Rows are points. Each copy is the shape, with its points in the same order, turned, moved and blurred by noise. Some copies are also mirrored. Which?

Shape (9 x 3):
[[ 82  35  36]
 [ 39  -9 -14]
 [ 16  47  48]
 [ -5  50  58]
 [-42 -19  11]
 [-11  74  19]
 [-39  64  -4]
 [-39 -57 -30]
 [  3   3 -31]]
Copy 1 (9 x 3):
[[ 55 -68 -24]
 [ 38   3 -21]
 [-14 -59  16]
 [-24 -66   9]
 [-30  24  32]
 [-45 -48 -17]
 [-66 -33 -29]
 [-15  81  31]
 [ -8  18 -23]]
Copy 1 is: mirrored
Copy 2 (9 x 3):
[[ 49 -42  23]
 [  6  -2 -29]
 [  0 -12  58]
 [-17  -5  74]
 [-71  23   4]
 [  3  38  66]
 [-19  65  53]
 [-77  34 -51]
 [-10  37 -20]]
Copy 2 is: only turned

Shape (10 x 4):
[[ 35  18  27 -15]
 [ 25 -26  21  86]
 [ 23  -4 -21   0]
 [-33  43  28   7]
 [ 42   4  -2   3]
 [-54 -56  -2  15]
 [ 20 -34 -24  -8]
 [-77  10   9  -2]
 [-33 -35  12 -13]
 [ 22 -18  27  41]]
Copy 1 (10 x 4):
[[-43  -4  16 -13]
 [ 27 -86  51  36]
 [ 14  10  15   0]
 [-46 -24 -25  44]
 [ -1  -6  36 -14]
 [ 51 -42 -64  19]
 [ 26  -1   5 -11]
 [ -7 -20 -64  51]
 [  8 -30 -50  -4]
 [  2 -60  30  -2]]
Copy 1 is: only turned
Copy 2 (10 x 4):
[[-21  -1  28 -30]
 [ 83 -20  70 -21]
 [  8 -34  12   5]
 [-11  36  60  27]
 [  0 -32  25 -20]
 [ 69  29  -9  43]
 [ 21 -30 -16   0]
 [ 12  53  26  64]
 [ 32  30  -6  21]
 [ 45  -5  45 -28]]
Copy 2 is: mirrored
Copy 3 (10 x 4):
[[ 15  38  -9 -47]
 [-22  95  33  30]
 [-30  21 -17 -18]
 [ 50   9  -6  15]
 [-14  46 -17 -32]
 [-31 -16  57  27]
 [-47  16   5 -27]
 [ 32 -38  19  35]
 [ -8 -15  42  -5]
 [ -9  64  25  -2]]
Copy 3 is: mirrored
Copy 4 (10 x 4):
[[ 32 -56 -26  -7]
 [ 23 -40  89 -37]
 [-23 -52   6 -13]
 [ 30  14 -24 -35]
 [ -3 -59   5 -14]
 [-13  33  52  24]
 [-27 -52  16   6]
 [ -2  47  -7 -17]
 [ -7  14  17  24]
 [ 20 -38  47 -19]]
Copy 4 is: mirrored

Shape (9 x 4):
[[ -4 -53 -25 -84]
 [ 17  -1  -6 -37]
 [ 64  73 -11  45]
 [-31  13 -13  20]
 [-36  40   8  18]
 [  4  -3  25  17]
 [ -5 -34 -25 -16]
 [  6 -30  27  44]
 [-21  42  33  42]]
Copy 1 (9 x 4):
[[-18  85  62  29]
 [ -3  43   9   5]
 [-17 -15 -88 -48]
 [-29 -27   3  25]
 [ -1 -39 -16  35]
 [  8 -18  14 -15]
 [-34  24  42   4]
 [ -3 -35  34 -38]
 [ 14 -56 -21   4]]
Copy 1 is: only turned
Copy 2 (9 x 4):
[[ 74  24 -24 -49]
 [ 15   3 -18 -25]
 [-95 -63  -1 -25]
 [ 15 -52  -5  26]
 [-14 -41 -21  47]
 [ -9  -8  21  21]
 [ 45 -19   4 -23]
 [ -1 -20  63  23]
 [-39 -36   6  53]]
Copy 2 is: mirrored

Shape (11 x 6):
[[-37  28  -4 -65 -17  59]
 [ 35   7   6 -47  -2 -18]
 [ 53 -48 -26   7  17   7]
 [ 24  42   3 -14  28 -53]
 [ 24 -18 -15  27  25  60]
 [-25  15  64 -15 -41   5]
 [-30  33 -12 -13 -15  16]
 [-20   9  39  38 -36 -39]
 [ 23  -7 -43 -41  53  -1]
 [ 45 -27  63  40   3 -31]
 [-27 -24 -44  15  69  14]]
Copy 1 (11 x 6):
[[ 27   6 -21 -32  10 -89]
 [ 42  17 -28   8   0  14]
 [-29  56   1  31 -13  24]
 [ 59  -7  28  15  16  41]
 [-49  29  21  37  12 -31]
 [ -3 -59 -33 -33  13 -15]
 [ 19 -14  22 -19  -7 -42]
 [-16 -61  18 -28 -14  34]
 [ 31  71  20   7  17  -1]
 [-37 -26 -18  25  18  69]
 [-20  55  68 -13  35 -13]]
Copy 1 is: mirrored
Copy 2 (11 x 6):
[[ 62  34 -31   7 -59  10]
 [-13  -9  -8  37  -6   9]
 [-72  -9  -7 -28 -24  11]
 [ -8  -5  26  30  41  -5]
 [-28   3   4 -56 -52 -21]
 [ 59 -57  -7   6 -26  27]
 [ 45  23  10 -12 -19  25]
 [ 30 -62  36 -19  21  55]
 [-43  51 -25  -3   4 -22]
 [-29 -93  21 -18  10   0]
 [-13  41 -23 -74  20 -18]]
Copy 2 is: mirrored
Copy 3 (11 x 6):
[[-29 -68  69   7 -16  59]
 [  2  -1   7 -21 -43  34]
 [-45   8 -18 -41 -11 -39]
 [ 45  -8 -42 -39  -1  38]
 [-35 -30  31 -52  17 -46]
 [ 40   5  61  26 -14  23]
 [ 10 -62  25   4  -4  15]
 [ 61   3  14  33   5 -16]
 [-46 -30 -25 -52  -2  25]
 [ 47  57  11 -22   6 -31]
 [-50 -37 -22 -31  58  -6]]
Copy 3 is: only turned
Copy 4 (11 x 6):
[[ 28  22  51  13 -57 -47]
 [ 60  34 -32 -16 -18  -3]
 [-16  31 -85 -22  -7 -22]
 [ 46  40 -15 -28  39  40]
 [-41  37 -41  10  13 -49]
 [ 74  -6   7  43   6 -39]
 [ 18   5  29   5   1 -21]
 [ 59 -45 -21  19  55 -13]
 [-15  65 -35 -17 -20  26]
 [ 53  13 -95  30  58 -19]
 [-56  19 -29  22  -3  27]]
Copy 4 is: only turned

Shape (12 x 8):
[[ -9 -44 -42 -18  25 -23 -45 -61]
 [-16  55  41  49  -6 -30  23  16]
 [-56 -24  41 -33 -55 -45  37  36]
 [-53 -36 -35 -78  31  16  49 -19]
 [ 19  27 -16  30   0  -6  43 -54]
 [-30   1 -28 -62 -71  25   8  10]
 [ 30  81 -75 -26  43  -9   8  30]
 [ -6  52 -12  23 -35 -52 -21  55]
 [ 28  -5 -28 -30  47 -73 -13  47]
 [ -4 -32  35  33 -42  26  21  -7]
 [ 26 -15 -18  -4  21 -68 -20 -15]
 [ 39  41   7 -23 -47  40 -49 -39]]
Copy 1 (12 x 8):
[[-29 -15   1 -36  64 -14 -41 -36]
 [ 83 -32 -28  20 -25 -39   0  21]
 [ 45  12   9 -28  30  -3  60  82]
 [-41 -42  55 -78   3   7  36   7]
 [ 48 -93   2  15  25 -11 -18 -19]
 [  4 -43 -16 -46  15  80  30  49]
 [ -5 -80 -58 -16 -30   6  49 -76]
 [ 41 -12 -92  13 -13 -10  37  16]
 [  9  13 -27 -16  13 -30  69 -65]
 [ 43  -8  28  27   5  40 -19  42]
 [ 17  -6 -18  -7  57 -27  19 -44]
 [ 47 -29 -53 -34  17  74 -53 -22]]
Copy 1 is: only turned
Copy 2 (12 x 8):
[[-36  25  -5  28 -27  67  30  24]
 [-35  -8 -21 -58  -5 -64 -40 -20]
 [  2 -80  42  13  -1 -18 -14 -72]
 [ 36 -27  63   9 -62  26  45  32]
 [-30  39 -17  -5 -71 -43  13 -10]
 [ 37  -4  31 -21 -24  22  40 -83]
 [ 63  17 -64 -68 -73  12 -10  17]
 [  5   2 -50 -36   1 -15 -53 -62]
 [ 37 -34 -80  12 -18  23 -19  16]
 [-21  32  29  32  14 -50  32 -42]
 [-23 -11 -66  26 -27  18 -10   4]
 [-28  38 -49 -45  -9   9  73 -55]]
Copy 2 is: only turned
Copy 3 (12 x 8):
[[  9 -48  34 -32  29   9  57 -31]
 [ 46  59 -14  56 -20 -25 -26  -9]
 [ 46  25 -61 -52 -21 -10 -39  38]
 [-24 -76 -36 -43 -21 -51  23  12]
 [ 19  21  22  35   9 -48  66   5]
 [-47  36 -39 -74   1 -30  29  30]
 [-26  30  20  -1 -95 -39  72 -39]
 [ 35  94  -9 -22 -51   5  17 -22]
 [ 18   1  21 -17 -92  44  41 -18]
 [ 10  35 -25  36  32   9   9  37]
 [ 54  -5  50 -14 -34  26  41  -6]
 [-38  76  48 -15  44 -15  30  12]]
Copy 3 is: mirrored
Copy 4 (12 x 8):
[[ 13  -7 -49 -31  64  81  -3 -21]
 [-29   1 -39   0 -11 -46 -64  40]
 [ 12   9  19 -50 -43 -33 -46 -51]
 [ 28 -12   1 -50 -28  52  66 -11]
 [-30 -11 -91  -1  17 -14  13  11]
 [ -1  18  -7  22 -50  31   8 -72]
 [  0  83 -37  48  11  22  36  61]
 [-28  72 -14  19   6 -15 -71   7]
 [ 39  68   9 -16  67   3  -6  25]
 [-40 -54 -16   3  11 -25 -25 -41]
 [ 24  33 -42 -23  73  11 -23  -1]
 [ 13 -19 -68  90   7  29 -30 -36]]
Copy 4 is: mirrored

Shape (13 x 8):
[[  2   2 -16  -4  -4  -5 -12   8]
 [ 54  24 -14 -17  -4  11   1 -35]
 [-14  28 -13 -23 -20   4  45   7]
 [ 16  24 -19  -7   9 -11 -11  -2]
 [ -4 -95   0 -10   6  52  10   2]
 [ -6  23  21  34   4 -11  -7 -11]
 [ -9  18  -7 -16 -10  27   6   4]
 [ -3  37  -9 -22   3  27  -6   7]
 [ -9  13  -9 -19   7  -8 -10 -15]
 [ 15  32 -12 -13 -25  -3 -12   6]
 [-12  33 -21  23  10  51  24   7]
 [  9 -17  -6  -9  12  -3  -2   9]
 [ 27  36   6 -18  11   0  -8  10]]
Copy 1 (13 x 8):
[[  4   3   2   8  21  -8  -1   6]
 [ 36   2 -21 -11  68 -14  -5 -31]
 [ 36  43  21 -11  22  17  29   5]
 [  7  16  -8  16  36 -16  -4  -9]
 [ -5 -55 -22 -44 -20  65  -9  14]
 [ 37  14 -34  25  -3 -26   1  10]
 [ 13  16  -4  -9  15   6  32  -7]
 [  1  27 -11  -3  20  -8  32 -24]
 [ 16   9   4  18  15  -3   2 -20]
 [ 15  12   5  -1  36 -31  18   1]
 [ 15  32 -45   4  24  26  49   9]
 [ -1   3  -6  -3  10   6 -18   2]
 [  8  32 -16  -9  28 -29  -4 -19]]
Copy 1 is: only turned
Copy 2 (13 x 8):
[[ 11  16   1  -3   2   4  -9   7]
 [ 69  16  20 -18   6 -22   4  36]
 [ 22 -15  10  34 -34   8  13  33]
 [ 29  29   4  -3 -10 -14 -12  11]
 [-37 -30  26 -59  43  26  45  20]
 [ 13 -11   9  12   7 -41 -33  -7]
 [ 22   0  21  19  -2   2  21   7]
 [ 30  20  18  23  -7  -8  25  -3]
 [ 20  13  26  -8 -19  -5  -9  -2]
 [ 46  16  -2  15   1   6  -9   7]
 [ -2   9  31  46  13 -30  26  29]
 [  1   7  -1 -25  -1  -2   6  11]
 [ 42  18  -9   2 -11 -26  10   0]]
Copy 2 is: mirrored

Shape (15 x 9):
[[-12  17  10 -14  -6  44 -10  27 -29]
 [  0  11  -8  66 -18  -1  -1 -70 -95]
 [ -6  -4  11  22  -6  -7  -9 -27  13]
 [ 11  18  -4   6  26  40 -15   9 -11]
 [  8  18 -31 -13 -13  -8  -4   8  15]
 [-11   1   1  67  -1 -27  -4  14   8]
 [ 64  14  12   5  -9 -24  40 -20  -3]
 [ 27   5  12  -2  -7 -22 -19   1   2]
 [ -9  -3   9  -8  -3 -14  -7  23   8]
 [-14  18   4   3 -11   0   1  20  -6]
 [ 22  18   4  -4  10 -27  -1   9   7]
 [ -9 -14  -4   1  16 -24  12  16   0]
 [  1   1   3   9   6  38  -8  24  11]
 [ 23 -18 -52   1 -21  14 -16  21  -7]
 [  0   2  15 -14 -19 -19 -10  28  -9]]
Copy 1 (15 x 9):
[[ -6  -5  -8   0 -14  40  30  18 -23]
 [ 71  12  32 -25  44  83 -21 -53 -56]
 [ 21 -10  21 -29   0  -3 -20 -13  -4]
 [ 30 -20 -20   6  12  27  24  10  -5]
 [  8  22  -9 -35  -4 -14  32  -6   4]
 [ -3   7  20 -28  54   1 -24   1  16]
 [ 34   5 -21 -36  27 -40  -3  -6 -69]
 [ 31  15   8 -26  -1 -23   0  23 -18]
 [ -6   6   7 -10 -11 -12  -4  14  -7]
 [-13  -2  10 -15   8  18  17   5  -9]
 [ 15  15  -2 -14  13 -31  14  15 -18]
 [ -1  21 -10   3   8 -16  -9  -6  -5]
 [  2 -27 -25 -15   2  14   9  13   5]
 [ 24  34 -44 -35  -8  20  12  -5  18]
 [-10  24   8 -17 -10  -5  -1  20 -21]]
Copy 1 is: mirrored
Copy 2 (15 x 9):
[[ 14  37 -11 -12  32  -9 -20 -18  13]
 [-17  17  87  68   7  -3  15 -25  61]
 [-30  -9   5   9  -7  19  14   4  10]
 [  0  -5   2 -28  20  -7 -21 -29  30]
 [ 18 -18  -2 -18  10   0  32 -10 -17]
 [-13   8  42 -25 -35  30  16  18  16]
 [  3 -20 -16  15 -51 -16  48 -39  30]
 [-12  -7 -12  -8  -8 -15  38   9  18]
 [ 10   8 -17 -14  -3   9  13  23   3]
 [ 12  24  -2 -15   6  13  12  -3   5]
 [  8 -13 -17 -22 -11   3  39   1  23]
 [ 27 -11  -3  -4 -16  17   6  22  13]
 [ -7   7  -7 -33   4  -1 -23 -14   5]
 [ 20 -14  24 -17   6 -39  -1  -4 -24]
 [ 11  28 -16 -11   0  -9  27  20   6]]
Copy 2 is: mirrored
